Each row of a before or after table is a point. One or more steps were done to the points. Then noise was added and the rows were shuffled. The steps act on how far a point lies along the listed directions, d1 being the first. Write out the steps. A step turns or swaps two directions, mirrors them in a line or flattens them onto one, adds a multiple of one to another, or multiplies one. Angles are multiples of 10 degrees, from the lower direction toward the higher: turns from -170 to 170, lines from 10 to 170 but not 90. Use the fewest steps. Two steps may share a direction if one is a turn and the other turns, adds or multiplies; they go together, in the order done. Otherwise the lowest direction goes first.

Directions:
(1): [-19 -54]
(2): [-54  19]
Before, 11 rows:
[[   6    2]
 [   4   22]
 [  24   26]
 [   8  -17]
 [  22   25]
 [  -1 -121]
 [  51   13]
 [  43    5]
 [   2   10]
 [  25   10]
 [  -3  -82]]
After (11 x 2):
[[ 21  -2]
 [ -9   5]
 [-19  16]
 [-17  30]
 [ 67 -44]
 [ 16  43]
 [  3  27]
 [  2   8]
 [-10  35]
 [ 13  51]
 [106 -63]]
Steps: turn d1 and d2 by -60 degrees

Directions:
(1): [-21 -21  60 -44]
(2): [-32 -25 -53 -45]
(3): [-58 -27   6  48]
(4): [ 41 -68  -1  11]
Before:
[[-53  43  16  31]
 [-59  17  36  22]
 [ -3 -27 -15  76]
 [ 70  70  52   9]
 [-32  -3   1 -13]
 [-27   3 -31  -4]
 [-13  34  17   6]
 [ -7 -54  31  86]
 [-24  23 -10 -39]
 [ 75  48  12 -17]
 [ 66  29 -38 -26]]
After (11 x 4):
[[-46  23  77  42]
 [-25   5 -23   0]
 [ -2 -15 -18  16]
 [-29  -8 114  77]
 [ 10  -5 -58 -10]
 [ 46  34 -16 -56]
 [ -3  27  -7  84]
 [  9  39 -34 -91]
 [ 14  17 -10  35]
 [  4  -3   7  92]
 [ 66  48   7  -2]]
Steps: mirror d1 and d4 in the line at 50 degrees; add -0.7 times d3 to d2

Directions:
(1): [-26  11 -14   6 -82 -15  13 -68]
(2): [  -6 -107   22   -5  -10   23    1  -14]
(3): [ 23  13 -19  -7 -43  88  30  35]
Before (8 x 8):
[[-20 -31  10  11 -22 -35   4 -32]
 [-19  55  -2  12  49 -82 -31   1]
 [-12  13  19   5  -5 -58  -4 -35]
 [ 19  34  -4  -8   2  40  -1  30]
 [ 37   7   0 -15  13  12 -18  24]
 [-25  18  -3  15  -2 -69 -50 -59]
 [ 24 -69  32  -6  56  61  16  73]
 [ 14  91 -40   6   7  33  -4  41]]
After:
[[ -56  -15    8   16   -4 -122  -34  -81]
 [ -12   26   24    5   29  -86  -17  -29]
 [   9   -4   -6   -9  -56   63   15   -2]
 [  26  -28    0  -17  -31   21   -9   -9]
 [  13 -105   30   -7    0   83   31   39]
 [  -3   19   12   11   50  -55  -10   15]
 [ -26   37    4   18   45 -111  -69  -51]
 [ -11   11  -41    6  -99   61   20  -33]]
Steps: mirror d1 and d2 in the line at 130 degrees; multiply d3 by 1.6

Directions:
(1): [ 13  31  59  -4 -26 -12 -75 -23  45  55  32]
(2): [-16   8  49  55 -32   9  29 -87 -23 -17 -40]
(3): [ -6 -39 -16  20  79  -6  32 -46  45  63   7]
(4): [ 13  58  -3  12  46 -43 -24  17  29 -15 -90]
Before (11 x 11):
[[-18 -61   5 -20 -57  57  18 -16 -34  -1 118]
 [ 10   0 -40  13  15  -8  25  15 -12 -48 -26]
 [ -3  20  18  20  -6 -10  -3 -13   1 -13 -25]
 [-19  18  14   5 -15  -1  -5 -21  -4 -12 -16]
 [ 10  -6   0  -6 -12   9  13   8 -17 -18 -18]
 [  8 -23   0   9   8   9   9  -5   6  26  34]
 [ 25  38  14  -6  11  -6 -26   7  14   3  -6]
 [-18   9   0  -3  14 -20 -24  -3  10   0 -30]
 [ -6   0   8 -10 -12  10 -17  13   9  19  22]
 [ 22  27   5   5 -16 -17 -35   9  11  -2 -13]
 [  1  15 -11 -12   7 -20  11  19  -7 -27 -26]]
After, 11 rows:
[[-23   8  12   9  -2 -11 -14 -20   0  -5 -28]
 [  6 -21  -7   1  12  10  22  -4  -5   4 -11]
 [-21   3  -7  -1  24  -7  -2 -11  22  18  -9]
 [ 15  27  31  15  -4   4 -12 -34   2   4  -4]
 [ 13   5  16  27 -11  -9  -9 -39  12  14  -5]
 [ -9  -4   7  10   6  -9  37 -27 -11 -17 -20]
 [  1 -13 -27  24  11  -2  40 -16 -14 -42 -23]
 [ -7  -2  14  -3 -21  15 -11   3   1  17  22]
 [ -1   6   5  17  29 -17   1 -14  16  10 -17]
 [ -1 -53 -39 -55   3  33  -8  51   4  22 121]
 [ 13   1  -4 -11 -15   3 -17  36  -7  -4  22]]
Steps: turn d2 and d3 by 140 degrees; turn d2 and d4 by -50 degrees

Directions:
(1): [-59  30  56  33  11  62 -43 -44  46 -29 -16 -16  68 -23  -2 -55   8  31]
(2): [ 42  66  37  45  -6 -22 -20  35  80   3  48  40 -24  23   0  -4  57 -52]
(3): [-42 -26  -6  47  52 -80  42 -61  20  -8  38   9  54   6  42  56   6  -7]
(4): [-39 -74  30 -21  15 -22 -38  34 -10  73  -8  -5   4 -52   5 -16  92 -22]
Before, 10 rows:
[[  2 -16  20   9  -2 -34 -14  21   1  24  11  17   2   0   1   1  54 -34]
 [  9  86  30  60   7   4  19 -47  70 -51  20  14  38  21  27 -11 -12   2]
 [-14  62  75  29   0  34 -61  16  69   9  17   6  15 -26 -10 -59  64 -19]
 [ 21 -17  18 -10 -14 -18 -12  63 -19  41  -4  12 -34  -7  -6 -17  45 -23]
 [ 82  64 -14  -2 -46  15 -14  65  14   4  23  17 -85  32 -31  -6  19  -3]
 [ 33   0 -22 -11 -20 -23  10  12 -29 -14  -2   2 -44  27  13  29   2 -36]
 [  5   3   9 -10 -11  41 -16  21   2  -8 -14 -18 -24 -17  11 -17  -4  22]
 [ 29 -18 -39   0  -5 -15  44  10  -3 -14  11 -12 -26  23  -3  26  -8 -29]
 [ 13  -2 -24 -21 -14 -22  35 -16 -35  -5  -4   1 -31  14  15  19 -51  12]
 [ 11  -8  24   6  -1 -47  -3  25  27  21  25  24  10 -13  10  -4  46 -13]]
After, 10 rows:
[[-10 -27 -36  -4   0  24  41 -29 -16 -38 -13 -36  16  10  -3   6 -42   7]
 [-33 -20  23  10   2   2 -23 -13 -14   0 -12  -4  39 -13   0 -16  24   1]
 [-26  36  85  20   7  29 -75  28  61  35  15   3  15 -45 -11 -67 100 -26]
 [-45 -65  40 -27   0  16 -39  34 -40  55 -43 -15  13 -53  -7 -49  57   8]
 [ 28 123  15  70  -2  13  37 -62  73 -87  22  19  34  44  22  -3 -52  10]
 [  9  -1 -25 -19 -13 -15  35 -22 -36 -10  -6  -3 -22  15  17  13 -61  23]
 [-53 -41  32 -33 -17  75 -69  23 -28  40 -45 -40  11 -60 -28 -70  53  58]
 [-23  -5  25   8   1  -8  -7 -18  14  -8  -4   5  48 -23  10 -24   6  30]
 [  3 -28  23 -20  -6  17 -31  52   1  28  -5  -9 -40 -34  13 -14  48  -4]
 [-25 -24 -15 -22 -11  21  -5 -26 -47 -26 -39 -31   6  -2  13   3 -15   6]]
Steps: swap d1 and d2; add -1.5 times d3 to d4

Directions:
(1): [ 31 -25  48 -41  15   1 -42  41  15 -23  15   4   9  53 -61 -35  35  -4
 -72  13  14  61 -98  23]
(2): [-21 -22 -54  63  29  64 -40  40  52   2  76  23  44 -54  15  24  10 -71
 -41 -18  12 -18 -15 -12]
(3): [ 44 -70 -17  18 -44 -81  21  91  43  17   7 -44 -19 -18  42  52 -18  23
  37   0  -2   1 -48  16]
(4): [  7  24  -6 -30  26  31 -34 -21  42  27  57 -14 -34 -39 -50   5 -83  51
  68   6  47  67 -14 -40]
Before:
[[-16   4   2  14   4  20   2 -16 -23  -5 -14   8  13 -10   7   9   7 -13
  -24  -4  -6 -17  24   1]
 [ -3  14  17 -25   6  17 -29 -16   5  -8   9  -4 -17  -4 -37 -23 -38  16
   10  21  10  44 -11 -14]
 [-14   1  20 -16  -9   3  -6  -2 -28 -18 -19   8   0  25 -10 -37  35  -6
  -37  10  -5   3 -15  16]
 [  0  14  25 -16  14  25 -27 -16  -4  -3 -16   6 -12  11 -25 -16   6  -9
  -17  15  12  40 -10   4]
 [  6  -3   7 -20  -1  -3   0  -3 -14  -9 -21  10   9  30 -16 -30  20  -5
  -17  14  -2  -3   2  18]
 [ -4  -6   1  15  11  32 -24  16 -15 -15  15  14  19  14   2  -8  32 -17
  -39   1  -3   4 -25   5]
 [  2 -28 -32  47  -2 -17   1  50  27  17  30 -11  13 -29  30  35   8 -18
    6 -15   9 -20 -27  12]
 [-14   1 -17  23  29  47 -27 -20  34   1  40  19  24 -36 -11  -7  -7 -19
  -10 -11  15  11 -13 -23]
 [ 11   6   8 -22  14  21 -19  -3  12  -2  -6   1   5   1 -32  -9  -3   3
    5   8   9  32 -26  -9]
 [ 17 -21  15 -11 -21 -18   1  34  25   3  16 -19 -17  11 -13   8 -16  13
    2  -3   8  18 -44  19]
 [ -4   4  13   0   6  29  -2  -6 -11 -14   3  11  15  33 -23 -25  28 -37
  -51   4  -5   0 -16  25]
 [  2   8  26 -20  20  24 -21 -25   5  -8  -4  -7  -7   8 -29 -23 -17   9
   -9  -9  23  22  -7  -6]
 [-14 -13 -34  28 -28 -28  29  15  -5  31 -14 -10 -11 -44  41  38 -28  16
   55 -13  -2 -39  59   5]]
After, 13 rows:
[[  9   4  35 -27  23  25 -30 -19   7 -14  -2  -7  -4  19 -41 -28  -9   7
  -22  -6  25  33 -26  -1]
 [  5  -4  28 -12   9  29 -13   7  -5 -20   8  13  18  50 -43 -39  39 -38
  -72   7   0  18 -45  33]
 [  7   8  36 -26  19  26 -37  -5   0  -9 -13   8 -11  26 -39 -26  14 -11
  -36  19  15  55 -34  10]
 [ -6  -7  34 -28  -4   3 -16  11 -23 -21 -15  10   2  40 -26 -47  43  -5
  -55  13   1  20 -42  21]
 [-21   6  -4  20   3  18   5 -20 -24  -3 -14   7  15 -16  15  13   4 -11
  -13  -3  -9 -25  37   0]
 [ -1 -25 -35  50  -4 -17   4  46  26  21  28  -7  12 -34  34  39   5 -17
   11 -17   7 -26 -17  12]
 [  3  11  25 -33  10  18 -35  -8  10 -13  11  -3 -15   6 -46 -28 -30  15
   -2  23  12  55 -29 -11]
 [-33   1 -64  54 -36 -28  56 -12 -14  44 -23 -13 -17 -75  79  59 -50  18
  102 -22 -10 -77 121  -9]
 [ 19   1  18 -33  17  21 -28   6  16  -7  -4   1   8  15 -45 -17   6   2
  -10  11  14  47 -49  -4]
 [  5 -11  15   4  17  32 -36  25 -12 -21  18  18  20  27 -15 -18  41 -18
  -57   5   1  18 -50  12]
 [ 11  -6  14 -27   2  -3  -8   6 -11 -12 -20   9  11  40 -28 -38  26  -4
  -28  14   0   8 -14  21]
 [ 27 -28  25 -22 -18 -19 -11  45  28  -1  19 -18 -15  25 -29  -1  -8  10
  -16   1  11  34 -71  26]
 [-14   3 -14  23  27  47 -27 -18  34   2  40  18  23 -33 -12 -10  -5 -18
  -12 -12  15  12 -15 -23]]
Steps: multiply d1 by 2
